Each wall is flat, endless, passes through zero and stands at right angles to its row. A trip goes straight from one point to another. List the walls that it crosses, first one first.
In the rows, 128 means zero.

Walls:
(1): [210 117 157]
(2): [ 80 127 131]
(3): [126 165 118]
(4): [104 128 136]
Trips:
[144 110 124] to [132 193 132] => 3, 1
[128 145 104] to [ 86 122 135] => 2, 4, 3
[ 96  99 125] to [140 105 155] => 1, 2, 4
[145 133 127] to [108 100 192] => 3, 4, 2
[141 150 139] to [181 155  93] => none

Walls:
(1): [112 146 104 150  72 107 151 174]
(2): [140 168  92 117  93 148  71  96]
(3): [127 121  95 146 131 135 118 134]
(4): [111 114 173  66 105 151 144 129]
(5): [156 128 165 162  94 112 130 106]
Trips:
[185 103  84 159 100 156 116 124] to [157 128  85 106 130 118  69 117] => 1, 5
[127 152 141 109 155 119 158  98] to [141 154 135 117 106 130 120  81] => 5, 2
[104  98 132 133 157  89 157 124] to [132  90 171 136 135  50 105  90] => 5
[ 67 152 147 177  74 111  93 157] to [108 147 147 143 114 107 105 130] => 3

Walls:
(1): [157 139 137 107  82  92 159 154 108 127 133 127 111 156]
(2): [115 170 144 139 143 173 146 140 134 131  91 111  89 145]
(3): [124 138 153 163 140 102 155 124 110  99 134 111 100 109]
(4): [101 117  91 157 193 138 114 128 144 173 145 136 140 131]
(5): [ 82 126 178  99 122 108 122  73 107 128 121  93 133 128]
(6): [123 161  85 124 128  93 106 118 182 125 144 113 126 144]
(7): [ 99 104 127 142 134 188 116 107 111 148 146 133 136 124]
Trips:
[ 98 156 134 138 129 106 152 136 117 161 117 158 134 117] to [125 114 105 136 153 133 120 130 130 122  92 140 160 101] => 1, 5, 3, 7, 2
[126 152  95 129 136 143 119 154 155 157 127  91 165 162] to [121 140 120 148 139 202  83 194  95 169 123 134 167 143] => 6
[146 129 133 165 118  73 193 121 109 124 116 186  65 141] to [128 117 130 117  85 163 103 117 144 130 157 127 168  82] => 2, 7, 3, 1, 5
[100 119 146 137  87 133 206 141 170 175 105 185 113  88] to [134  63 145  94 100 136 178 178  96 125 133 170 143  86] => 3, 2

Walls:
(1): [145 120  81 120  99  84 126  66 139 100 132 190 199 156 111 169 146 123
 120 117 131 149 147 155]
(2): [ 95 144  89 146 170 147 150 115 153 128 127 123 130 138 108 143 148 126
  63 120 109 108 113 110]
(3): [145 102 125 116 162 131  78 149 114 138 114 135 134 121 112 162 142  90
 105 154 118 112 135 134]
(4): [101 166 120 162 140 126 104 140 150  99 152 138 125 126 170 133 132 143
 100 115 169 143 133 151]
(5): [104 150 116 136 169 141 141 141 170 111 111 101 115 150 124 159 132  62
 117  97 155  88 136 125]
Trips:
[112 107  85 125 183 158 161 109 140 130 126 143 109 126 123  92 175 172
  78 106 164 116 106 132] to [120 175  97 115 152 119 131 128 149 154 117 120 170  62 142 139 145 150
  87  96 119 144 106 154] => 1
[ 97 156  92  82 134 103 166 144 133  82 158  51 135  99 138  85  85 137
 109 130 190 157 131  99] to [140 130 142 155 137  81 167 128 146 134 102 145 124  94 121 127 164 150
 146 126 110 183 141 178] => 2, 5, 1
[105 121  95 121 134  80  86 155 162 119 121  88 143 112 130  85 152 101
 122 122 108  78 145 167] to [148 168 136 208 171 152 111 112 128 172 105 111 104 119 107 142 167 138
 139 113 127 151  99 154] => none
[114 144 126 124 125  30 145 163  98  86 134 104 191 148  66 140 143 130
 126 109 145 132 181 164] to [183 193 146 134 149 120 109  95 154 108 137 134 118 146 123 139 119 121
 130 122  98 134  99 156] => 3, 2
[128 121 125 118 139 128  96 102 156 134 125 146 160  98  40 107 109 140
 147 201 143 139 136 137] to [118 118 119 115 155 121 138 139 112 135 147 174 120 161 117 110 167  93
 159 135 155 134  82 137] => 5
[122 136 121 193 139  95 111 133  75 159 126 106 110 117 106 140  90 145
 148 105 121 160 118 159] to [111 124 117 110 109 124 136 148 174 101 121 203 123 128 122 103 107 146
 129 109 145 125  85 114] => 1, 2

Walls:
(1): [151  97 113 166 120 129  67  92 153 136 130 117 117 125 114 142 117  92
 110 105 164 114 150 127 160 144 146 115 177  95 119 173 126 125 104 129
 145 127 134 138 166 137 149 157 139 135 140 107]
(2): [138 158 132 152 195 150 168  97  99 121 137 129 118 171 107 105 137 100
 122 188 117  88  99 133 114 135 178 129  86 192 116 126 151 132 159 139
  94  90 110  99 130 146 127 141  76 147 107 111]
(3): [112 172 159 111 192 107 144 168 116 156 120 101 100 141 109 146 155 127
 133 158 116 108 128 106  67 160  95 168  59 141 106 136 102  87  91 115
  77 187 111  87 157 110 105 145 138 173 124 123]
(4): [153 118 176 101 137 144 138 117  98 159 123 146 149 115 132 146 118 141
 145 141 172  79 110 190 103 126 112 143 118 199  71  83 145 103 119 132
 135 131 130 100 121  99 105 151 159 119 150 115]
Trips:
[144 121 130  92 102  96 141 147 162 138 148  73 148 111 156 127 166 146
 111 133  87 126  98 126 111 104 137 128 100  93 113  91 108 108 132 112
 115 141 132 109 144 131 173 129 122  69 137 147] to [150 157 171 119 118 161 143 111 132 137 138 114 160 119 150 155 144 115
 157 128 130 149 124 146 149 171 105 105 140 153 113 125 118 132  76  64
 129 126 172  97 142  71 171 132 159  68  90 117] => 4, 1
[164 115 110 135 125  83 151 117 118  82 103 111 128  78 161 144 126 133
  96  55 114  99 101 106 100 124 110 150 130 159 175 144 197 136 147 115
 171  75 133 181  95 136 128 107 112 121 162 102] to [120 129 144 112 125 137  66 119 162 141 127 144 149  93 132 141 147 176
 100 146 189 168 131 130 103 152 136  89 122 147 115  91  89 115  94  88
 156 143 130  92 108 128 102 132 113 118 144 149] => 4, 1, 3
[119 142 167 156 176 108 174 156 113 118 100  88 103 149 117 110 133 117
  99 176 165 137 106 117 111  81  74 113 108  95 159 159 176  76 143 144
  77 170 174 116 117 157 157  98 108 144 145 123] to [109 158 142 124 118 132 165 163 123  91 119  82 129 110 110 169 101 121
 110 173  88 109  68 156 162 167 106 152 149 136 129 104 123 135 104 128
 106  94 111 117 193 157 108 114 110  49 114  99] => 4
[108 134 180 164 140 130 165 119 180 137 166 142 161 134 136 182 125 127
 132 160 119 140 143 127 161 136 143  63 152 115 181 124  86 117 143 115
 154 156 128 120  96 155 127 143 115 148 160 118] to [ 99 115 102 157  84 138 150 104 172 130 118 136 107 156 155 121 116  86
 109 107 100 169 130 120 101 132 162 154  82 132 153 149 172 170  83 144
 124 120 117 142 147 132 144 168 110 139 105 108] => 2
[ 87  83 159 136 126 131 125 117 177  96 166  89 126 153 115 100 133 133
 178 132 121 114 128 132 119 125 100 101 134  97  78 135  99 123 132 137
 124 150 137 132 112 137  94 112 104 160 145 112] to [132 118 126 133  53 103 134  99 116  81 140 154 183 154 184 116 195 147
 142 125  96 162 127 179 164 106  86 108 124 122 186 135 152 144 139 137
 107 150 131 107 127  82 137 135 149 103 109 119] => 3, 1
[151 129 128 129 135 132 151 157 102 104  80 107 113 176 106 156 151 161
 124 125 164 132 144 106  90 132 107 168 120 124  83 107 190 134 141 109
 124 104 128 123 122  72 114 141 129 106 164 114] to [101 161  92  88  62 145 110 129 109 116 141 151 137 128 146 138  92 120
 129 175 113 138  84 108 147 122  95 167 157 117  97 126 130 109 180 136
 114 103 111 132  91 165 157 112 128  90 141 149] => 3, 2, 4
[156 109 141  75 105 141 138  88 115 116 134 104 113 155  82 107 152 145
 122 199 154  83 188 135 166 149 155 134 109 114 134 185 127 134 176 102
 120 103 136 138 132 166 158 162 122 129 133  96] to [114 109 116 152 106 161 152 175 115 121  70 103 123 160  71 120 135 120
  84 126 150 120 133 103 128 161  78 157 108 149 125 146 197  64  38 153
 162 142 123 167 101 116 143 126  96 159 132 124] => 3, 4, 2

Walls:
(1): [131 102 146 137 184 136 134 153 209 107 116  57 124  98 126 155 105 109
 146 122 139 101 128 141 117 135 111 123  90 166 102 153 129 143 159 105
 136 108 114 128 125 177 174 170  95  99  69 137]
(2): [143 112 122 119 132  46 122 123 121  80 182  88 145  54 176 129 128 117
 160 114 118 116  88 161 127 170 181 134 149  87  92 127  96 109 172 124
  99 160 125 123  89 153 118 139 125 141  88 114]
(3): [ 80 120 115 181 108 157 133 125 131 134 142  94 134 108 113  82 107  84
 144 138 108 129 153 145 111 117 155 132 139 170  85 162 146 129 100 154
 144 169 132 114 160  91 132 128  92  87 128  97]
(4): [158 107 126  94  88 139 127 133 144 133 170 119 118 149 163 161 140 135
 158 123 157 142 111 184 145 137 120  94  93  91 117 110 128 102 124 100
 113 102 136 158 162 118  72 125 143 136 110 103]
(5): [132 110 105 169 169  91 148 103 101 157 125 140 188 147 138 138 123 130
 133 162 153 109 155 131 103 134 111 128  97  90 139 114 116 160 161 108
  93 121 122 184 137 165 106 138 127 107 104 137]
(6): [131 111 136 151 144 116 111 142 142  99  81 117 110 153 119 109 139 193
 135 157 164 118  71 170  87 113 149 135 148 187 142 108 143 208 159 133
 127 114 110 115 137 130 187 127 158 101 118 176]
Trips:
[ 94 130 169 132 104 115 132 158 158 200 109 121 168  94 165  93 152 159
 134 151 110 141 182 112 112 108 109 136 138 147 144  84 110 152 100 128
 122 129 146 105 100  82 134  90 112 133 127 185] to [133 142 153 128 126 100 117 111 137 173 149 113 135  98 165  99 148 156
 109 108  40 145  93  99 122 109 155 139 153 184 148  71  99 102 111 142
  61 144  90 110 172  96 159  96 116  98 126 144] => 2
[133 128 133 116 135 113 123 113 161 143 131 149  88 144 152 137 135  67
 164 126 128 132 164 123 194 155 111 153 117  88 169 150 146 112 159  94
 190 124 115 133 105 109 132  84 151 110 127  87] to [113  85 106 151 123 175 120 119 104 107 106 182 129 126 130  67 156 107
 111 115 117 108 103 128 115 161 119 115 126 145 135 132 161 179 121 167
  98 134 157 134  92 151  69 106 175 141 100 137] => 5, 4, 6, 3
[144 128 128 132 140 105  89 151 104 104 102 140 127 129 134 155 128  95
 121  90 140 110 153  90 137 134 160  88 104 144 136 174 150 140  93 140
 124 150 141 160 179 124 120 122 166 115 142 162] to [141 150 159 100 149 133 173 106  60 141  69 173 121 109 151 101 158 137
 127 123  84 147 140 143 100 140 152 161  99 105 116 120 136  88 161  82
 108 143 131 112 161 107  59 146 110 131 138 117] => 3, 4, 2
[120 113 102 143 119 138 118 100  89 154 106 137 112 194  66 182 104 180
 143 142 161  85 124 139 157 115 143 142 113 128 120 119 100 119 102 139
 108  91 138 120 158 129  68 185  86 141 127  70] to [107  89 134 106 128 156 168 141 101 138 159 146 109 141 160 117  98 111
 163 129 117 117 121 124 145 121 172 113  84 124 121  94 108 106 131  74
 125 109 100 121 135 184 114 123 140 112 105 136] => 1, 2
